Each row of a before or after table is a point. The points were changed in one or more steps. Then noise was added and the rows were shuffled. The steps act on how far a point lies along the listed directions, d1 being the first. Name the steps. A step turns or swaps two directions, mirrors them in a line or flattens them onto one, adds a multiple of one to another, or multiplies one. Angles are multiples of 10 degrees, from the lower direction toward the higher: turns from -170 to 170, lines from 10 to 170 but not 90. Use the fewest steps. Two steps may share a direction if one is a turn and the other turns, adds or multiplies; they go together, in the order done. Otherwise the lowest direction goes first.

Directions:
(1): [ 3.9 -2.0]
(2): [2.0 3.9]
Before (12 x 2)
[[-0.6 -3.7]
 [-3.1  4.8]
 [-1.6  2.1]
 [ 0.7  0.8]
 [ 1.6 -3.4]
 [ 0.0 -1.4]
 [-1.3 -0.5]
 [-1.8  3.0]
 [-1.0  1.3]
 [-1.4 -2.7]
 [ 2.0 -5.7]
 [ 0.8 -5.7]]
After (12 x 2)
[[ 3.1 -4.5]
 [ 4.5 -6.7]
 [-1.9 -0.1]
 [-1.9  1.3]
 [ 1.1  0.9]
 [-1.3 -3.0]
 [ 0.2 -3.9]
 [ 0.1 -1.5]
 [ 2.5 -6.4]
 [-5.2  5.9]
 [-3.3  3.4]
 [-2.9  2.5]]
Steps: multiply d1 by 1.6

Directions:
(1): [-1.6  6.6 -2.6 -4.3 -1.3 -0.7  1.8  0.7]
(2): [-3.5 -0.1  3.4 -0.7 -4.2  5.8 -0.6  0.2]
(3): [-1.5 -3.7  0.2 -2.5  1.5  0.1  6.0  4.0]
(4): [ 4.8  2.3 -1.8  3.7 -0.4  4.3  2.4  2.7]
(5): [ 3.3  0.9  4.7 -1.6 -2.5 -3.1 -1.9  4.7]
(6): [ 0.9  2.3  5.1  1.5  0.5 -1.3  4.8 -4.3]
Before (14 x 8)
[[-2.0  1.6  1.8 -3.2  1.0 -0.5  5.9 -3.2]
 [-3.9 -5.1  3.2  1.6 -1.2  4.1  3.0 -3.1]
 [-0.1  3.3  0.0 -0.2 -5.5  5.9 -0.9 -0.6]
 [ 2.3 -1.4 -1.3  4.7  3.9 -1.4  3.4 -3.4]
 [-0.4 -1.8  4.2  1.0 -1.2  1.2 -0.6 -1.3]
 [-2.4  5.1 -2.2  1.6 -4.6  4.7 -4.7 -5.0]
 [ 2.9  2.0  1.8 -1.7 -5.5  1.9 -0.8  4.4]
 [-2.1  0.6  1.1  0.4 -1.6 -1.6 -8.3 -0.8]
 [-2.8  3.9 -1.6  3.2 -3.1  6.1 -6.0 -3.0]
 [ 0.0  7.3 -0.3 -0.2 -5.3  2.4 -1.5 -4.0]
 [-2.0 -0.1 -2.7 -2.4  0.4 -7.2  0.9 -2.3]
 [ 1.0 -4.0  0.1  0.4  3.4 -1.7  0.4  0.9]
 [ 2.3  2.7  4.3 -2.8 -3.0 -3.7 -2.3  2.2]
 [-1.5  2.1  1.0 -1.1 -2.8  4.0 -1.4 -3.5]]
After (14 x 8)
[[-3.7 -2.7 -2.4 -0.8 -2.6  0.9 -7.2 -2.0]
 [-2.5 -3.0  0.1 -2.1 -0.6  0.5 -2.2  1.2]
 [-3.0  3.8  4.4 -0.5 -2.9 -0.5 -0.9 -4.5]
 [ 5.1  1.7 -0.1 -0.6 -4.0 -2.1 -5.3  7.1]
 [ 3.3  2.2 -0.6 -1.3 -1.8 -3.8 -6.1  7.4]
 [ 0.2 -0.9 -5.2 -3.5 -0.2  0.6  4.0  4.0]
 [ 2.9 -2.4  3.3  5.8 -1.3  0.1  2.5 -2.6]
 [ 0.2 -4.3  0.5 -1.0  0.7  1.8  5.7  4.4]
 [ 2.2 -4.2  3.1  0.7  1.9 -4.2 -1.0  5.3]
 [-1.9 -0.8  1.7 -0.3  2.3 -1.1  0.5 -4.4]
 [ 2.6 -0.6 -1.1 -1.3 -2.1  1.6 -4.2  3.4]
 [ 4.6  1.6 -0.1 -0.9 -5.1  1.7 -1.2  6.9]
 [ 2.3  1.3 -4.5 -2.7 -2.9  0.5 -2.4  5.1]
 [ 0.3 -0.6  0.0  2.5 -2.3  7.1 -1.3 -1.9]]
Steps: swap d1 and d4; turn d2 and d6 by -90 degrees; turn d3 and d5 by -100 degrees

Directions:
(1): [-1.1 -3.9 -1.6 -4.7 -3.1  2.8  3.2 -3.3 -4.5 -3.0 -1.4 -2.1]
(2): [ 0.4  1.3  1.4  4.9 -6.2 -3.0  2.6 -5.6  0.9  0.2  1.0  0.3]
(3): [-0.6 -3.5 -2.5 -2.2 -0.3 -7.4 -2.5  0.5 -0.4 -1.7  5.2 -0.3]
(4): [ 0.2 -1.7 -2.3  4.8  5.6 -0.8  0.1 -3.1 -1.0 -0.4 -1.1 -6.3]
(5): [ 1.1  2.3  1.8  2.8  2.5  0.6  0.0  0.0 -5.7 -6.1  2.4  3.9]
Before (14 x 12)
[[ 0.2 -1.6 -0.7 -4.6  1.3 -4.3 -4.4  6.3  0.6 -1.2  5.5  4.0]
 [-2.5 -5.3 -2.4 -2.7  0.8 -2.8  0.6  1.1  1.7  1.7 -0.9 -4.7]
 [-0.2  0.0  0.0 -3.9  0.4 -3.8 -0.1  2.8  0.7 -1.0  3.1  3.0]
 [-1.2 -3.8 -1.8 -1.5  1.0 -1.6 -0.5 -3.1 -0.9  0.7 -1.7 -2.6]
 [-0.7 -4.5 -2.6 -2.3  0.4 -5.4 -2.2  1.4  1.7  0.6  4.2  1.0]
 [-1.5  0.8  1.1 -7.4 -2.9  6.9  2.1  2.0 -2.4 -2.6  0.8  3.8]
 [-2.4 -7.7 -2.7 -9.2 -5.1  2.7  0.1 -0.1 -2.3  0.4 -2.0 -4.2]
 [ 0.8  1.3  0.4  2.2  7.0 -4.4 -5.4  4.8 -1.6 -2.0  5.4  2.0]
 [ 0.6 -3.1 -1.2 -2.4  0.9 -1.3 -0.3  0.0 -2.8 -1.7 -0.2 -3.6]
 [-2.7 -3.8 -1.9 -6.3 -0.7 -3.8 -3.9  6.4  1.8  1.4  3.1  3.5]
 [ 0.7  1.5  1.6 -1.4  1.8 -5.0 -6.0  5.7  1.0 -1.4  6.7  7.0]
 [ 0.1 -4.4 -1.3  1.6  1.1  0.2  0.7 -4.0 -5.3 -4.3  2.2 -1.7]
 [-0.9 -4.1  0.4 -5.8 -5.8  0.4  1.6  0.1 -2.2 -0.2  0.4  1.4]
 [ 0.4 -3.4 -1.3 -1.3 -1.6 -2.1  1.5 -1.3  1.5  0.6 -3.3 -3.3]]
After (14 x 12)
[[ 0.7 -3.0 -1.0 -1.0 -0.7 -1.7  0.7 -1.8 -2.8 -1.7  0.0 -3.8]
 [-2.1 -6.6 -2.2 -4.7 -4.5  4.9  2.4 -3.7 -2.7  0.8 -4.6 -6.9]
 [ 0.4  1.9  0.7  3.9  2.8  0.9  3.6 -2.8  0.2  0.0 -2.1 -2.4]
 [-0.1 -5.0 -1.8 -1.3  2.7  0.1 -1.0 -0.8 -5.1 -4.5  3.1 -0.4]
 [ 1.9  4.4  2.8 11.4  4.0  1.6  0.3 -4.4  0.3  0.1 -1.1 -1.1]
 [ 0.3 -3.9 -1.7 -3.0 -0.2 -1.9  0.2  1.0  1.5  0.3 -2.8 -2.6]
 [ 1.2  1.3  0.8  9.2  1.6  1.4  2.7 -5.5 -0.1  0.3 -1.9 -4.0]
 [ 0.0 -2.8 -2.2  5.0  3.9 -0.2  1.2 -3.5  1.2  1.7 -1.2 -4.2]
 [-1.4 -4.1 -1.8 -2.7  0.5 -2.3 -0.8 -2.4 -0.7  0.5 -0.8 -1.8]
 [-2.3 -4.8 -1.9 -0.6 -1.0 -3.0  2.0 -1.5  1.6  1.7 -1.3 -5.4]
 [-1.4 -0.8 -0.5  7.9 -0.2  2.2  3.2 -5.4  1.0  2.9 -4.6 -4.7]
 [ 1.3  2.8  1.8  9.8  1.8 -4.6 -0.6 -3.7 -1.8 -1.7  3.6 -0.6]
 [-1.0  2.1  1.7 -1.7 -3.6  8.8  5.2 -3.1 -2.7 -2.3 -1.7  0.9]
 [-0.5 -2.9  0.2 -1.6  0.4  5.9  2.6 -0.8 -2.7  1.0 -4.7 -3.2]]
Steps: mirror d1 and d2 in the line at 170 degrees; swap d3 and d4

Directions:
(1): [-4.8  1.0 -2.3 -1.0  2.2  0.4  1.9  2.7 -4.4 -1.1 -6.0  3.8 -2.8  2.6
 -2.3 -5.2 -1.7 -4.8  0.3  1.2  1.7  2.9  4.3  3.3]
(2): [-5.2  0.2  3.6  4.1 -1.3 -0.3  1.8 -1.1  1.8  1.2  2.4  4.7  2.5 -3.1
  2.7 -0.6 -3.1  2.6 -3.0  6.1  3.8  4.9 -2.8  1.4]
Before (13 x 24)
[[-2.4 -1.3 -2.9 -0.6  2.0  0.8  1.1  2.1 -1.8 -0.7 -1.4  1.2 -1.6  1.2
  -0.9 -2.2 -1.7 -2.2 -0.4 -1.4  0.7  0.8  2.6  1.6]
 [-3.1  2.4 -2.2 -0.6  1.3  0.3  1.4  1.9 -3.7 -0.7 -4.2  1.8 -2.2  1.8
   0.0 -4.1 -1.0 -3.7  3.3 -0.4  0.9  2.9  3.7  2.2]
 [-3.4  0.6  0.0  3.4 -1.1 -1.5  0.2  0.0 -0.7  1.1  0.6  2.0  0.8 -2.4
   0.7 -0.2 -1.6  1.1 -1.6  3.5  2.0  1.4 -2.0 -0.3]
 [ 4.0 -1.2 -1.3 -2.4 -0.2 -1.2 -0.4  0.2  0.5  0.5 -0.6 -3.1 -0.4  1.2
  -0.4  0.8  1.8 -0.2 -0.4 -2.4 -1.7 -4.8 -0.8 -1.3]
 [ 3.7 -1.1 -1.1 -1.4 -0.8  1.3 -1.4 -1.2  0.0 -0.8 -0.3 -2.1 -0.8  0.0
   0.7  2.3  1.5  0.9  1.3 -2.2 -1.6 -2.8 -2.3 -1.0]
 [ 3.2 -0.1 -0.5 -2.8  0.0 -1.4 -0.3 -0.5  1.0 -0.7  1.5 -3.7  0.4  0.7
   0.4  1.1  0.3  0.3 -0.2 -1.7 -1.9 -1.8  0.6 -1.8]
 [-2.5  0.0  1.2  1.9 -1.0 -0.4  0.6  0.7 -0.7  1.1 -1.0  3.0  1.5 -1.0
   1.4 -2.3  0.3 -1.3 -1.2  2.9  2.7  2.5  0.1  1.6]
 [-7.4  1.3  0.5  3.2 -0.4 -0.4  2.0  0.7 -0.5  0.6 -0.1  4.7  1.0 -0.1
   1.7 -3.1 -3.6 -1.3 -2.6  5.3  4.9  4.3 -0.7  2.5]
 [-1.5  1.4 -2.0 -0.3  2.5  0.9  0.3  2.6 -2.3  0.5 -3.9  0.9 -2.1  3.0
  -2.6 -2.5  0.5 -3.9  0.7  0.3  0.1  0.9  5.2  2.4]
 [ 0.0  1.3 -3.6 -2.7  1.6  2.0  0.3  0.9 -2.7 -1.2 -5.5  2.4 -3.0  2.2
  -3.4 -2.4 -1.1 -2.7  2.2 -1.3 -1.3  0.9  3.6  2.3]
 [ 4.0 -0.1 -1.6 -4.1 -1.2  2.3 -1.5  0.7 -0.9 -1.4 -0.3 -6.5 -0.6  1.0
  -0.7  0.8  4.1 -0.1  1.2 -5.1 -3.0 -4.2  0.2 -2.9]
 [ 9.2 -0.8  0.3 -1.3 -2.5 -0.5 -2.4 -2.6  2.7  0.5  3.9 -7.6  0.7 -0.2
   1.3  5.5  4.1  2.7  0.7 -6.5 -4.2 -5.9 -2.8 -3.6]
 [-2.9  1.1 -0.7  0.3  1.0 -1.3  0.7  2.4 -2.0  0.2 -2.2  1.8 -2.1 -0.4
   0.2 -2.9 -1.7 -2.1 -0.8  0.6  2.1  3.0  1.5  1.7]]
After (13 x 24)
[[  5.9  -1.4  -1.2  -3.0  -0.4  -1.4  -1.4   0.0   1.1   0.3   0.5  -4.9
   -0.3   0.9  -0.2   2.1   3.3   0.3  -0.1  -3.5  -2.9  -6.0  -1.5  -2.2]
 [  5.1  -0.5  -0.2  -2.8  -0.7  -1.3  -1.1  -1.2   2.1  -0.6   2.9  -5.4
    0.7   0.2   0.9   2.4   1.1   1.5  -0.1  -2.8  -2.4  -3.2  -0.5  -3.0]
 [ -4.4   2.3  -3.9  -1.3   4.2   0.9   1.4   4.3  -5.3  -0.4  -8.0   2.9
   -3.9   4.6  -4.7  -5.6  -0.4  -6.9   1.2   0.5   1.2   2.7   8.1   4.5]
 [  6.5  -0.2  -1.8  -4.7  -1.6   2.4  -2.8   0.3   0.1  -1.2   0.8  -8.6
   -0.1   0.9  -0.8   2.5   5.2   0.8   2.0  -6.5  -4.4  -6.2   0.0  -4.0]
 [ -5.3   1.6  -1.7  -0.3   1.9  -1.0   2.0   3.6  -4.1   0.1  -5.1   3.7
   -3.3   1.0  -1.0  -5.3  -2.8  -4.0  -1.0   1.5   3.0   4.6   3.7   3.2]
 [ -6.6   3.3  -3.7  -1.2   2.7  -0.1   2.8   3.9  -6.9  -1.5  -8.4   4.4
   -4.5   3.8  -2.0  -7.8  -2.2  -7.1   3.7   0.2   2.0   4.8   6.5   4.5]
 [ -4.7   0.4   1.2   2.2  -0.7  -0.5   1.5   1.2  -1.8   1.3  -2.2   4.7
    1.2  -0.8   1.3  -3.9  -0.6  -2.0  -1.0   3.9   3.5   3.9   0.7   2.5]
 [ -2.6   2.1  -5.3  -4.1   3.1   2.1   1.1   2.8  -5.6  -1.9  -9.5   4.2
   -5.1   4.1  -5.1  -5.7  -1.9  -6.1   2.9  -1.1  -0.6   2.0   6.4   4.5]
 [ -4.3  -1.0  -3.9  -1.4   2.8   1.0   1.8   3.4  -4.0  -1.3  -4.2   2.7
   -2.8   2.6  -2.0  -4.4  -2.5  -4.6  -0.3  -1.1   1.5   1.8   5.1   3.2]
 [-10.9   2.2   0.4   3.5  -0.1  -0.6   3.3   1.9  -2.2   0.3  -2.4   7.8
    0.2   0.0   1.3  -6.0  -5.0  -3.1  -3.1   7.3   6.9   7.0   0.6   4.0]
 [ -4.3   0.9   0.4   4.2  -1.1  -1.5   0.9  -0.3  -0.6   1.2   0.7   3.1
    1.2  -2.4   1.1  -0.6  -2.3   1.2  -2.2   4.2   2.6   2.3  -2.0   0.0]
 [ 15.1  -1.9   1.9  -1.2  -4.3  -0.7  -4.9  -5.1   7.0   1.5   9.6 -12.6
    3.5  -2.1   3.4  11.2   6.6   6.9   1.0  -9.2  -6.8  -9.8  -6.8  -7.3]
 [  5.7  -1.3  -0.9  -1.6  -1.4   1.4  -2.2  -1.7   1.1  -0.3   1.5  -3.7
   -0.1  -0.4   1.0   4.0   2.1   2.1   1.4  -3.0  -2.5  -4.2  -3.6  -2.2]]
Steps: multiply d1 by 2; multiply d2 by 1.3
